Each row of a before or after table is a point. The points were changed in one or more steps. Then noise was added and the rows were shuffled. The steps act on columns, c1 being the first. What was done? A step turns or swaps two columns, mirrors them in a line or flattens them onto one, adds a multiple of one to another, or multiplies or shifts one. Angles are multiples of 10 degrees, from the lower column toward the higher: turns from -170 to 170, lines from 10 to 170 but not 90. Use the fewest steps. Two steps may share a column if one is a turn and the other turns, adds or multiplies; they go together, in the order done. Otherwise the lowest column goes first.

Before (14 x 2):
-0.25  0.31
-0.24  -0.26
0.28  -0.10
0.28  -0.10
-0.32  0.01
0.14  -0.02
-0.21  0.04
0.29  0.42
0.35  0.16
-0.14  0.19
-0.41  -0.05
-0.41  0.14
0.26  -0.26
-0.35  0.52
After (14 x 2):
0.88  0.26
0.65  -0.17
-0.87  0.62
-1.03  0.05
-0.53  0.14
0.73  0.51
-0.80  0.12
-1.03  0.26
0.70  -0.01
0.35  0.07
-0.63  0.42
0.70  0.01
-0.60  -0.16
-0.36  0.29
Steps: multiply c1 by 2.5; shift c2 by 0.10

Before (9 x 3):
0.36  -0.59  0.24
-0.37  0.32  -0.79
-0.51  0.64  -0.37
-0.21  0.31  -0.62
-0.35  -0.40  0.08
0.05  -0.53  0.39
0.25  0.01  0.03
-0.27  -0.43  0.46
0.14  0.49  -0.56
After (9 x 3):
0.24  0.22  0.03
-0.59  -0.24  0.49
0.22  0.53  -0.62
0.21  -0.40  0.25
-0.25  0.82  -0.42
-0.39  -0.17  0.11
0.53  0.71  -0.53
0.19  0.54  -0.79
-0.22  -0.28  0.39
Steps: add -0.7 times c3 to c1; shift c2 by 0.20

Before (12 x 4):
-0.89  0.65  -0.02  1.02
-0.07  0.42  0.64  -0.25
0.24  -0.27  0.07  0.21
-0.06  -0.49  0.36  0.36
0.26  0.35  -0.59  0.73
0.32  -0.48  0.62  -0.20
0.13  -0.22  -0.30  -0.34
0.32  0.08  0.46  0.07
-0.48  -0.26  0.63  0.87
0.26  0.48  -0.32  0.05
-0.55  -0.04  0.37  -0.15
0.03  -0.40  0.02  0.46
After (12 x 4):
0.39  -0.47  0.19  -0.17
-0.45  -0.02  -0.12  -0.16
0.35  0.49  -0.84  0.05
-0.36  -0.24  0.13  0.82
0.38  0.36  -1.10  0.73
0.22  -0.21  -0.77  -0.33
0.32  -0.30  -0.46  0.22
0.12  -0.41  -0.48  0.44
0.02  0.46  0.17  -0.29
0.45  0.09  -0.10  0.10
0.01  -0.50  -0.15  0.36
-0.82  0.62  -0.52  1.00
Steps: shift c1 by 0.10; shift c3 by -0.50

Before (13 x 6):
-0.17  -0.25  0.86  -0.56  -0.27  -0.16
0.33  -0.44  -0.05  0.16  0.58  0.44
0.52  -0.57  -0.40  0.40  0.18  0.73
-0.79  -0.01  0.43  0.22  -0.42  -0.40
-0.37  0.07  0.09  0.18  -0.05  -0.57
0.62  -0.40  0.09  0.40  0.06  -0.13
-0.42  -0.08  0.52  0.34  -0.34  -0.22
-0.37  0.49  0.57  0.04  -0.93  -0.43
0.42  -0.11  -0.48  0.43  0.50  0.54
-0.19  -0.13  0.69  -0.13  -0.55  0.23
-0.97  -0.21  0.41  0.13  -0.13  0.02
-0.71  0.12  0.27  -0.37  -0.28  -0.08
-0.65  0.72  0.55  0.69  0.06  0.06
After (13 x 6):
0.02  -0.44  -0.44  -0.83  0.42  -0.03
0.51  0.09  0.10  -0.73  0.58  0.73
0.21  0.44  0.60  0.28  -0.09  -0.44
0.17  -0.57  0.02  -0.45  0.09  0.07
0.51  0.50  0.45  0.40  -0.47  -0.10
-0.53  -0.08  -0.25  -0.67  0.26  0.13
0.46  -0.17  0.05  0.58  0.12  -0.49
0.25  -0.14  -0.32  -0.45  0.48  -0.06
-0.02  -0.04  -0.09  -1.00  0.42  -0.23
-0.20  0.21  -0.50  -0.09  0.71  -0.16
0.48  0.72  0.21  0.42  -0.45  -0.59
0.03  -0.44  -1.00  -0.39  0.55  0.51
-0.56  -0.13  -0.28  -0.08  0.84  -0.26
Steps: mirror c1 and c4 in the line at 40 degrees; swap c2 and c6; swap c3 and c5

Before (14 x 9):
0.81  -0.52  0.61  -0.60  0.52  0.48  -0.23  -0.26  -0.02
-0.29  -0.72  0.21  -0.20  -0.62  0.60  -0.69  -0.78  0.90
-0.21  0.56  -0.09  0.24  0.26  -0.24  0.15  0.45  0.52
-0.11  -0.11  -0.48  -0.30  -0.82  -0.70  0.07  0.37  0.25
0.10  -0.44  -0.49  -0.63  0.28  -0.65  0.07  -0.02  0.39
-0.24  0.33  0.18  -0.70  -0.69  0.15  0.11  -0.70  0.66
0.55  0.08  -0.26  -0.24  -0.10  -0.10  0.45  -0.57  0.39
-0.02  -0.50  0.48  0.14  0.06  -0.41  -0.35  0.19  -0.33
-0.21  -0.04  0.17  -0.82  0.54  0.24  -0.07  0.35  0.07
-0.14  -0.26  0.44  0.48  0.29  -0.74  -0.07  0.50  0.88
0.07  -0.29  0.36  0.15  -0.04  -0.63  -0.73  0.02  0.77
0.83  -0.14  0.40  -0.39  0.18  0.52  0.31  -0.50  0.09
-0.35  0.12  -0.01  -0.10  -0.05  -0.26  0.59  -0.62  -0.05
0.55  0.09  -0.14  0.29  -0.52  -0.49  -0.34  -0.36  -0.03
After (14 x 9):
-0.35  -0.06  -0.45  -0.31  -0.64  -0.59  0.05  0.57  0.25
-0.15  -0.49  -0.52  -0.63  0.24  -0.63  0.05  -0.07  0.40
0.92  -0.53  0.61  -0.65  0.43  0.16  -0.22  -0.44  -0.04
-0.06  -0.74  0.18  -0.19  -0.83  0.62  -0.71  -0.53  0.94
-0.29  0.58  -0.03  0.22  0.41  -0.15  0.17  0.32  0.53
0.33  0.13  -0.14  0.27  -0.61  -0.63  -0.36  -0.18  -0.07
-0.18  -0.30  0.35  0.17  -0.01  -0.58  -0.76  0.02  0.77
-0.44  0.12  -0.03  -0.11  -0.29  -0.12  0.57  -0.57  -0.02
-0.44  -0.26  0.49  0.49  0.42  -0.61  -0.07  0.39  0.84
-0.14  -0.04  0.17  -0.80  0.63  0.31  -0.08  0.13  0.08
-0.15  -0.50  0.49  0.14  0.17  -0.37  -0.35  0.17  -0.29
0.94  -0.15  0.40  -0.38  0.02  0.20  0.24  -0.52  0.08
0.49  0.08  -0.21  -0.26  -0.30  -0.30  0.50  -0.49  0.39
-0.15  0.29  0.19  -0.67  -0.90  0.21  0.11  -0.45  0.67
Steps: turn c1 and c6 by -20 degrees; turn c5 and c8 by -20 degrees

Before (14 x 11):
-0.08  -0.09  0.48  -0.14  -0.24  0.26  -0.08  0.13  -0.18  -0.51  -0.16
-0.16  0.24  -0.08  -0.22  0.03  0.67  0.41  0.08  0.30  -0.45  0.09
-0.32  0.47  -0.38  -0.02  0.10  -0.42  0.33  -0.11  0.04  0.20  -0.14
0.61  0.02  0.22  -0.14  0.73  0.91  0.00  0.44  -0.03  -0.63  -0.29
-0.19  0.18  0.25  -0.07  0.26  0.51  -0.53  0.34  0.40  0.24  0.89
-0.09  0.07  0.61  -0.32  0.51  0.40  -0.27  0.18  0.59  -0.08  0.05
-0.12  -0.03  1.36  0.50  0.71  -0.20  -0.40  -0.72  0.47  0.19  -0.60
-0.41  -0.23  -0.27  -0.55  -0.19  0.45  0.54  0.52  0.29  0.32  0.06
-0.08  -0.63  -0.19  0.36  -0.25  0.62  0.13  -0.01  0.17  0.64  0.36
-0.99  -0.54  -0.49  0.52  -0.18  0.52  -0.60  0.86  0.43  -0.63  -0.40
0.07  -0.39  0.00  -0.38  0.35  0.41  -0.29  -0.05  0.29  -0.46  -0.06
-0.01  0.38  -0.45  0.30  -0.44  0.05  0.03  0.55  0.67  -0.56  -0.36
-0.61  0.42  0.23  -0.50  -0.57  0.52  0.19  -0.51  -0.24  0.00  0.62
-0.07  0.18  0.37  0.26  0.07  0.00  0.30  -0.07  0.19  -0.31  0.75
After (14 x 11):
0.08  -0.39  -0.05  0.42  0.39  -0.40  -0.32  -0.14  0.56  -0.45  0.00
0.62  0.62  0.58  0.57  -0.57  -0.48  0.15  0.00  -0.47  0.02  -0.29
-0.03  -0.10  0.30  0.28  -0.22  -0.12  -0.09  -0.14  -0.40  -0.46  0.46
-0.23  0.03  -0.18  0.46  -0.17  -0.57  0.55  -0.66  0.61  0.29  -0.23
-0.03  0.27  -0.01  0.67  0.00  -0.22  0.39  -0.10  0.61  -0.45  -0.07
-0.11  0.09  0.48  0.41  0.53  -0.33  -0.27  -0.12  1.15  -0.11  0.30
0.12  0.58  -0.38  -0.41  0.10  0.00  0.38  0.05  0.06  0.17  -0.17
-0.17  0.07  -0.64  0.55  -0.14  0.53  -0.63  -1.43  0.85  -0.67  -0.05
0.20  -0.53  0.09  0.64  -0.29  0.39  0.11  -0.35  0.35  0.63  -0.38
0.68  0.09  0.61  -0.19  0.70  0.47  -0.41  0.24  0.91  0.21  1.34
-0.62  0.39  -0.55  0.07  -0.40  0.32  0.00  -0.09  1.37  -0.53  -0.03
0.10  0.18  0.76  -0.06  0.08  0.28  0.29  0.05  0.37  -0.33  -0.31
-0.31  0.27  0.77  0.49  0.29  -0.09  -0.52  -0.23  0.83  0.28  -0.51
-0.65  -0.29  -0.04  0.86  0.71  -0.12  0.00  0.30  -0.01  -0.64  0.36
Steps: turn c1 and c2 by -30 degrees; turn c1 and c8 by 120 degrees; mirror c3 and c11 in the line at 20 degrees; swap c4 and c6; multiply c9 by 2

Before (10 x 12):
0.23  0.19  0.33  -0.02  0.45  -0.94  -0.15  -0.28  0.20  -0.64  0.03  -0.10
0.59  -0.23  -0.15  0.47  -0.49  0.83  -0.10  -0.20  -0.20  -0.26  -0.33  -0.08
0.04  0.18  -0.67  -0.16  0.15  0.50  -0.06  -0.01  0.44  0.11  0.43  -0.97
0.33  0.50  -0.12  -0.29  -0.35  -0.40  -0.05  -0.36  0.73  -0.01  0.08  -0.84
-0.15  0.74  -0.63  -0.42  -0.53  0.06  0.23  0.54  -0.62  -0.64  -0.15  -0.14
0.35  0.57  -0.12  0.52  0.43  0.44  -0.09  -0.47  0.39  -0.34  -0.03  0.17
-0.24  -0.02  -0.12  0.21  0.38  -0.24  0.72  -0.52  0.13  -0.02  0.00  0.33
0.74  0.08  1.04  -0.52  -0.72  0.34  -0.29  -0.41  0.07  0.50  -0.59  0.03
0.10  0.40  0.03  0.68  -0.17  0.42  0.89  0.16  0.50  -0.38  0.45  0.06
1.23  0.17  -0.34  0.33  0.48  0.55  0.36  -0.25  0.42  0.31  0.08  0.06
After (10 x 12):
0.21  0.53  0.39  -0.03  0.46  -0.94  0.05  -0.29  0.24  -0.66  0.14  -0.15
0.59  -0.57  -0.18  0.47  -0.45  0.81  -0.18  -0.19  -0.24  -0.27  0.22  -0.04
0.15  0.18  0.18  0.69  -0.11  0.41  0.06  0.11  0.46  -0.37  -0.98  0.06
0.32  0.70  0.04  -0.30  -0.31  -0.42  0.07  -0.37  0.74  -0.03  0.02  -0.85
0.74  -0.43  1.02  -0.51  -0.72  0.31  -0.30  -0.40  0.05  0.51  0.48  0.03
0.34  0.37  0.07  0.53  0.43  0.45  -0.02  -0.50  0.36  -0.37  0.09  0.19
0.01  0.17  -0.57  -0.15  0.19  0.46  0.27  -0.03  0.45  0.11  -0.03  -0.95
-0.15  0.89  -0.35  -0.42  -0.50  0.03  -0.17  0.55  -0.61  -0.64  -0.18  -0.12
-0.24  0.18  -0.14  0.23  0.38  -0.22  -0.17  -0.50  0.13  0.00  -0.68  0.33
1.26  -0.01  -0.27  0.33  0.49  0.58  -0.03  -0.23  0.43  0.28  -0.32  0.08
Steps: turn c2 and c3 by 20 degrees; add -0.5 times c6 to c2; turn c7 and c11 by -110 degrees; multiply c7 by 0.7
